Rows are points. The window is the flat piece filled in between its corners: a triangle in 3 columns, a solid with four corners in 4, and so on. A path goes straight from each point to the next, and from the last back to the first. List the points from which the path goes on through the window.
In the rows, 128 means zero.

Window:
[[139 131  76 137]
 [200 108 105 156]
 [ 17  82 125  95]
 [153 147 124 150]]
Path:
(1): [ 54  93 136  34]
(2): [117 125  91 107]
(3): [102 107  96 159]
(4): [115 100  90 151]
(5): [142 118  83  76]
(6): [156 148 128  78]
(7): [127 126 118 165]
(8): [138 137 111 202]
(9): [166 146 134  84]
(10): [200 157 121 107]
(11): [187 150 114 180]
(12): [ 26  85 117 125]
Through the window after points: 2, 6, 8, 12

Window (6 x 6):
[[107 180 131 154 188 128]
 [  7 131 137 160 161 147]
 [162  55  98  87 104  98]
 [113 141 107 104 100 155]
 [129 128 174 172 123 112]
 [148 109 159  65 100 117]]
Path:
(1): [ 76 134 121 104 121 106]
(2): [ 87  86 131 104 159 189]
(3): [108 114 157 150 158 173]
(4): [ 81 137 142 151 116 103]
(5): [122 147 143  98 108  81]
(6): [134 118 144 105 140 140]
(7): [106 117 157 167 186 174]
(8): [ 83 164 152 151 132  53]
Through the window after points: 3, 5

Window:
[[218  92 126  65 112 130 104  84 172]
 [162 125 100 138 152 124  57 109 155]
 [149 119 136 146  79 151  66  78 168]
 [125 170 166 144 104  86 121 128 149]
 [ 64 156 190 141 177 169 130 114 118]
 [ 99 142  82 115 103 122  99  81 150]
 [190  73 129 154  86 184 188 208 124]
 [158   7 104 143  86 107 105 122 155]
 [123 196 193 214 179 179 238 121  69]]
Path:
(1): [113 124 136 143 153 158 143 112 202]
(2): [114 137 145 134 136 134  93 111 102]
(3): [113 130 137 154 116 138  99 115 109]
(4): [111 151 126 182 153 151 139 126 196]
(5): [128 143 130 162 175 126 131  77 224]
(6): [147 140 148 129 133 136 105  90 114]
(7): [120 123 154 117 129 118  66  88  75]
(8): [121 147 139 161 140 138 129 108 196]
(9): [153  61 117 149 120 123 135 116 196]
(10): [149  48 120 133  82 122  93 122  99]
(11): [169  63 134 130  86 106  81 114  74]
(12): [142  73 116 153 107 138 125 113 193]
(13): [140 118 124 177 146 123 115 110 215]
(14): [150 139 134 101 111 135  69 118  75]
(15): [156 113 129 139 107 136 109 128  88]
(16): [156 114 135 168 134 166 153 133 194]
Through the window after points: 1, 9, 11, 13, 15

Window:
[[ 68 107 140 101 132  93 219 198 147  95 129  76]
 [132 148 167 145  42 132  69 104  95 115 123 135]
 [139 183 182  82 168 164 214 168 144  94  88  73]
 [126 175 116  74 179 114 107 183 139 133 128 124]
 [116 101 124 114 194 223 157 201 148 117 108 137]
 [ 75 126 144  63 155 135 170  78 135 109 113 121]
 [217  76 215 120  62  60  69  74 113 143 142 183]
 [ 95 167 149 133 162 140 218 139 184 125 200  95]
 [203 126  99 127  46  90 142  88 118 144 115 182]
 [177 116 146 170 116  83  67  74 160  76  76 132]
 [ 75 158 163 149 186 120 206 159 121 168  93 123]
 [232 112 150 161  77  70  46  64  32  54 141 230]]
Path:
(1): [111 127 144 113 156 126 170 123 101 141 118 105]
(2): [ 82 162 175 133 134  97 165 143 191  90  92 188]
(3): [110 185 192 126 121 122 133 150 164 104 113 219]
(4): [166 118 121 121 143 131 128  93  78 137 110  68]
(5): [146 125 130 134 121 116 136 102 105 131 127  91]
(6): [139 133 165 135 119  94 135 139 166  95  85 180]
(7): [126 154 175 121 118 110 159 128 159 105 156 160]
(8): [157 113 149 131 136 117 145 110 127 143 159 100]
Through the window after points: 1, 5, 7

Window, 14 rows:
[[130 138 112 162  59 190 118 161 118 168 227 116 131  74]
 [ 88 103 149  97 138 113 115  78 182 134 103  70 194 135]
 [120  93  88 161  62 179 159 164 182 199 155 116  96 130]
 [ 90 182  56 138  17 184 182 137  76 155 149 127  89 122]
 [183 141 204 145 156  83 137 125 140 134 126 117 188 167]
 [184 184 109 118 139 147  82 145 107  90  59 102 113 124]
 [123 143 115 119  53 161 107 150  97  49 101 184 105 128]
 [166 162 157  48 148  89 140 184 112  79  85 124 128 103]
 [125 172 178 131 199  82  79 174 103 143 115 170 133 123]
 [104 131 155 209 180  91 145 165 174 112 173  87 175 120]
 [124  95  34 141  85 201 157 151  82 149 194 136 119 137]
 [112 115 211 133 159 112 114 165 120 132 144  58 127 169]
 [137 201  97  74 102 195 135 125 129  79 141 165  73 145]
 [104 168  80 133  61 249 152 197 108 135 142 154 150 130]]
Path:
(1): [134 116 163 141 152 163 180 129  82  88  89 122 139  76]
(2): [131 143 124 120 115 168 144 129 119 131 120 121 116 108]
(3): [119 152 103  91  66 132 104 158 108 125 129 147 135 167]
(4): [132 146  69 121  97 150 118 174 120 137 161 116 115 165]
(5): [137 114 104 142 112 204 159 115  81 117 134 142 128  89]
(6): [127 131 148 159 122 165 166 118 105 165 134 121 120  95]
(7): [125 152 122 118 106 106 113 183 130 114 132 111 155 156]
(8): [118 158 106 124  79 110  75 193 151 155 175 124 127 176]
Through the window after points: 4

Window:
[[138 109 103 180 217 140 130  80  25 108 190 139  95 121]
 [123  69  60 104 139 107 130 116 158 124  94 140  71  96]
 [130 189 119  68 117  97 160 164 186 150 115 167  90  81]
 [116 151 148 121 130 119 153 191 171  98  75 161  36 130]
 [ 96 144 113 130 146 164 102  88 102  96 145  96 148 102]
 [157  91  74 104 213 141 145 166 146 112 106 134 110 144]
 [ 42 192 122 150  86 117 193 126 158 196 127  81 138  98]
 [101 180 151 130 117  45 163 155 180 128 116  81 114  82]
 [119 145  83 163 144 138  75 121  73 152 195  74 110 138]
 [105  92 108 176 181 128  91 162  72 104 179 173 135 115]
 [129  49 128 135 191 176 105 129  91  95 249 123  94 139]
 [111  95 106 121 246 131  85 112 143 153  92 152  72 101]
 [150 136 138 181 114 146 128 113 132 166 144 100 138  88]
 [131  69 141 105 161 143 110 142  41 136 162 111 116 129]]
Path:
(1): [100 134 154 144 141 106 140  99 137 139 157 159 146 160]
(2): [124 151  98 131 168 161 126 187 103 126 129  74  83  73]
(3): [127 142 122 139 155 152 134 151 112 146 145  84 100  63]
(4): [108 116 115 126 142 119 137  84 141 134 140 134 115 155]
(5): [138 120 141 117 119 112 122  98 148 154 132 172 131 163]
(6): [101 131  89 167 166 140 136 175 102 121 148  76  94  38]
(7): [102 136 106 137 153 181 130 134  97 108 165  98 107  46]
(8): [126 112 137 143 145 101 109  94 140 148 140 126 142 188]
(9): [121 128 117 142 144 126 121 108 135 141 124 131 118 141]
(10): [116 133  96 134 147 136 140 152 139 112 155 102  92  42]
(11): [118  98  92 119 150 156 126 163 113 119 143  99  87  71]
(12): [127 117 117 137 150 110 135 101 130 120 149 143 119 153]
Through the window after points: 5, 7
